Each row is a point. Two turns around zero, p and q, are shown by what they do to some points. Where does a point land after both, in the order given? Backwards means that the second turn is done in reverse. Each puzzle has new turns, and all numbers are rounded.

Turn p:
[25  8 22] => [-25 -23   3]
[-43  14 -39] => [56 19  7]
[ 48 -19  16] => [-43 -17 -27]
[ -3   3 -14] => [13  0 -6]
[15  9  3] => [ -5 -17  -3]
[-42 -15  12] => [ 4 38 26]
Turn q:
[-30  18  32] => [-14 -45  -3]
[15 14  1] => [-10   8 -16]
[  9 -18 -26] => [20 25  8]
[-26  30  11] => [  0 -36 -21]
[ 32 -44 -17] => [ 4 48 31]
Where do these land?
q, then p: [ -1 -27 -21] => [-18 -28   8]
p, then q: [29 32 28] => [  3 -11  50]
q, then p: [19 19 40] => [27 37 17]
q, then p: [  2   8 -31] => [  7 -25 -19]
p, then q: [-28 -33 -27] => [ -2  10 -50]
q, then p: [-21   1  11] => [-15  16  -8]

Turn p:
[-10  24  -3  15] => [ -2 -16 -25  -3]
[20 -9 -9 10] => [24  5  4 -5]
[ 16 -18 -21  -1] => [ 20   5  19 -16]
[-39 -20  35 -12] => [-36 -11  21  38]
[ 27 -34 -13 -38] => [  5  37  42 -18]
[19 37  1 24] => [ 18   1 -44  -4]
[-34  20  11   4] => [-28 -23 -18  10]
Turn q:
[-14  -8   8 -22] => [-19  11  -1  19]
[-37 -22  12 -29] => [-25  33   3  33]
[-39  26  12 -10] => [-27  33 -21 -12]
[ 40  10 -12   8] => [ 16 -39  -3 -11]
[ 24  -4 -27  25] => [ 39 -19   0  -8]
[27 -3  7 28] => [ 16 -20  23 -20]
Where do these land?
p, then q: [-38  -2  48  31] => [ 51  29  33 -13]
q, then p: [ 28  22  -1 -25] => [  2 -20  38  -6]
p, then q: [17 28 -8 -7] => [  2  -8 -32   9]
p, then q: [  8 -29 -14  -9] => [-28 -11  14  -7]
p, then q: [ -8  -6 -23 -24] => [-31   9  -2  12]
q, then p: [ -7 -13  -2  34] => [  0  33 -17   6]

Turn p:
[-20  20   6  17 -17 -27  28  17] => [-16  28 -40 -17  -7  -8 -10   3]
[ 11  13  25  13  34 -22  10  14] => [-15  13 -14   3  40 -23  11  14]
[  8 -30 -18 -26 -19   1  26   1] => [ 18  35  25   5 -25   9  -2  -9]
[ 11   5   9  12 -10  29 -10 -19] => [ -1 -29   6  -2 -18  -2  22   8]
[ -9  20 -19  28  10  11 -20  19] => [ 10 -26 -33  11  10  12 -11  16]
[-15   3   1 -21  34  20 -14 -12] => [-13 -20  12  27  19  14   7 -22]
[ -6 -22   9  11  -5 -15  -3  -2] => [  7   7   3 -27   9   5   4  -4]
[  2   3  12 -23 -13  -5  -5  11] => [-18   7  17  -3  -5   1 -17   7]
[ 17 -13 -26 -11 -15   9 -12 -29] => [ 29 -17  25   3 -24  -7  -3 -15]
Turn q:
[  9  13  -8  -3 -24  12 -14 -12] => [  2   7   4  -7 -19 -23 -18   6]
[-20   2  11 -14 -11  27   2 -24] => [ 12  -2   7  18  14 -16 -29  20]
[ 23  -3  -3 -10 -23 -11  22  -5] => [ -7 -18 -19   5 -16 -24  14   4]
[-21  35  44 -14 -15  -5 -20 -29] => [ 29  -1  28 -10  -2  -6  -9  59]
[  1 -22  -6  13   5  -7 -14  -6] => [ 13   4  10  -2   4  -3   9 -25]
[-18  -9 -24  16  23  -5   7  34] => [-11  22 -16   8   8  36   8 -26]
[ -1   3 -16  -5  28 -19   2   6] => [-21   9  11   7   2  16  22  -7]
[ 23 -13   4 -24 -25   2   3  13] => [ -9  -5 -26 -15   6 -32   6   3]
[  8   1   8  15  -6 -19   9   4] => [  9 -12  -8  -5 -14   8  16  -1]
[-4 -8 -8 24 48 24  2 20] => [-17  -3   8  -2  21  43 -17 -33]
Where do these land?
q, then p: [ 13 -24 -30 -16   1  -6   8  -7] => [  4   7 -25 -17   3 -14   7 -29]
p, then q: [ 12  -9  -6 -12  -2 -37  -5  30] => [-15  16  23 -36  -1  12   4  14]
p, then q backwards: [  4  21  18  -4 -16   2 -24 -15] => [ 36  11   6  -6   3  11   7 -12]
q, then p: [ 16 -39 -13  -6  -5   2   6  -5] => [ 17   6  -5 -10  10 -22   8 -31]
p, then q: [-2 33 15 30 18  2  5 -8] => [ -8  15 -10  33  -1  11  23 -22]
q, then p backwards: [  4  31  20  -5 -24   6   0  -3] => [ 19  11  -1  14 -30   0 -11  18]
p, then q: [ -1  11 -21  31  12  23  10  33] => [-24   9 -23  -4 -18  14 -17 -38]
q, then p backwards: [ -8 -33 -18 -31  19  -8  25  -1] => [-3 18 14 -6 51  6 15 -6]
p, then q: [ -5 -12 -11 -15  12   2 -15  -1] => [  7 -15  17 -10   9   0 -10  -7]
q, then p: [  0   6  37   5 -10  19 -11 -12] => [  4   1  34   0  20   2 -12  20]
p, then q backwards: [-32  17   9  23  -6  -5   0 -11] => [26 -8 -1  5 -6  3 15 33]

Turn p:
[-18 -13  16 -31  22 -15  15   6   4  27   3] => [  7  -2   0  19   8 -20  41 -24  -3  -7 -13]
[  2  23  17   2   0  18  -2 -19  17 -13  -4] => [ -9 -21   5  -7 -32   5  -8  -4  14   5   1]
[ 16 -12  -2   3   9 -16   2   0   6 -11  16] => [-12  -7  -4 -18  18  -1   5   8  -1 -14  -8]
[ 12 -15  12 -16  -5  -2 -18 -18 -19  -1 -12] => [  5   5 -11 -11 -11  -6   6  -8 -12 -18  30]
[-21   1  -4   9  -8 -17  -6   4  16  -9  16] => [ 14  -3   3  -4   0   9  10  26   6   0 -20]
[  0  -8  -9   5  19 -19  -3  15   2  16   0] => [ -7  16   6   9  16 -17   8   7  -6 -10 -14]
[-19   4 -11  16  -2  21  -5  18 -14  -4 -20] => [ 10   8  12  15  -4  -3 -21   9 -18  27   6]
[  9   6  -2 -10  -8  17  -1 -19  -6  24 -17] => [ -4  13  -7  15 -18   6  -9 -25   3  -8  15]
[ 11  26  -7   6   2   4 -14  17 -12 -14  -1] => [-16   9  14  -7   1  -3  -9  17  10  19  17]
[ -4  22  -4   2  11 -16  26  -5  -5   0 -21] => [  1 -15  22  25  10  -9  -9  -4  18  -9   7]
[  5 -11 -20   8 -12  17  10  11   5 -11  21] => [ -4   0  -9 -11  18  26 -11   2  -8  17 -13]
[-17 -11 -19   6 -14   9  -8 -16  -9 -13  -9] => [ 15  -3  -1   7  -7  23 -11  13 -21  -3  12]
[ 5 -5 19  7  0 -8 -8 -2 -5 19 20] => [ -2   8 -28  -4  -2 -16   9   4   9  -5  -6]
[ 19  -6  13  -9 -15   6  11   9  22 -10   7] => [  3  -6   1 -31   3   7  -1 -20  10   5 -13]
Turn q:
[ -5   6  -1  15   5 -24  10 -13  14 -17   8] => [-10  -7  -6  -8  -8  21   0   8   8  15 -24]
[  7  10  -7 -14 -17  17  12 -19 -12   9  -8] => [12  9 21 -2  5  2  8 20 -2  3 25]
[ 14  10  -2   1  -7 -17  -5  -2   7 -18  17] => [-14   3   9 -18  -8   9  12  -1  11  -5 -18]
[ -7  -6 -19   7   0 -18  -5   8   9 -17  -7] => [-17  -1  -8  10   9  -1  11  -2  11  11 -20]
[  1   6  -5  -5  35  -9   2   4  12 -13   2] => [-16   3 -20 -11  -6   7   7 -14 -17  17  -7]
[ -6   9   6 -28 -15  14   0  10 -20   6   4] => [ 12  24  16  -6   6 -12  -7 -11   8  -4  22]
[-15 -15  15   4   0  -3  -5 -10  -2  48 -15] => [  8  -4   0  26   9  -1 -40  15 -21 -14   8]
[-13   0  -3   1  -8  14   6   9  18  -7  22] => [-11 -14  -2  -7 -11  -2  -5  -9  24   6  14]
[ 2  9 -8 18  7  0 -2  9 -7  5  3] => [  2 -14   3  -8   5 -14  -1  -2  -7   6 -11]
[  5 -18 -11  11   9 -14   2  -5  -2 -25  18] => [ -8  -5   1   8 -25   3  17  -7   6  11 -24]
[ 10 -19  17  -4  -3  12   2  16   1  46 -25] => [ 13 -12   3  25  23   1 -20  -9 -25 -29  23]
[  1   0  13  10  10  -2   3   4  -5 -19 -14] => [ 17   1 -19  -3   3   6  10  -5   0   2 -12]
[  7   9   4 -17 -17  30 -20 -10 -11   2  -6] => [ 10  17   4  -8   0 -19   9  16   4 -20  26]
Where do these land?
p, then q: [ -7  -1   1 -25   2  -7  22  30  -2  11  14] => [  4 -13  -4  -2   0  26  -8   7 -34  16   6]
q, then p: [  7   4 -10  -3  -8 -16   0 -19  -1 -23  -1] => [  9  -2  15  10  -2  -4  -9 -19  11  18  -8]
p, then q: [ 15 -10  10   3 -12  19  -4 -11  39   4  22] => [-4 20 -3 19 21 -2 15 23 11  4 31]
q, then p: [-19  -5   0   8  -4  14 -18  -9 -19 -18   5] => [  6  17  16 -10  12   5  -7   2  24 -14 -10]
p, then q: [  5  -2   0  22  -8  -2  17  34 -14  13  12] => [-23  -2 -10  -6  16  -7  -8   3 -37   4  -9]
p, then q backwards: [ -1   3  -3  -3   0  10  14   0  -8   5 -13] => [ -7 -11  -1  -5   2   1  11  12  -3  10   1]
p, then q: [  1  16  -3  11  12  -5   9  25 -25  28  22] => [-21 -24  -9  -8  17  -2 -22   2 -19  24 -16]
q, then p backwards: [  2 -11 -17 -11  14 -10  -5 -10  26 -16 -15] => [ -1   4 -15  -8  16  12  -9  -8  -8  13  32]
p, then q: [ -3   6  -8  -2   6  18  -9 -16 -19   1 -12] => [  6  -9  14  -4 -15 -19 -10   4  15  -1  -8]
q, then p: [-14  15   9  12   3  -1   0  -8   3  -3 -13] => [-13  20  13   0   6   1   4  -5  -9   3  -1]
q, then p backwards: [ 10 -24  25  -4   4  -3  -7 -23  17 -21  -4] => [-11  -1  -8  -3 -13   0 -18 -37   8  17  17]
p, then q: [  9  16  -3  -8  -2  -5 -13  21  -5   4  -5] => [ -6   2   1 -22   4  11 -21  -3  -1   0   3]
q, then p: [ -3  -8  -1   0  -9 -11  -7 -14   9  15 -13] => [ -1   2   7  -2   0 -11  -8  16 -10  19  -5]
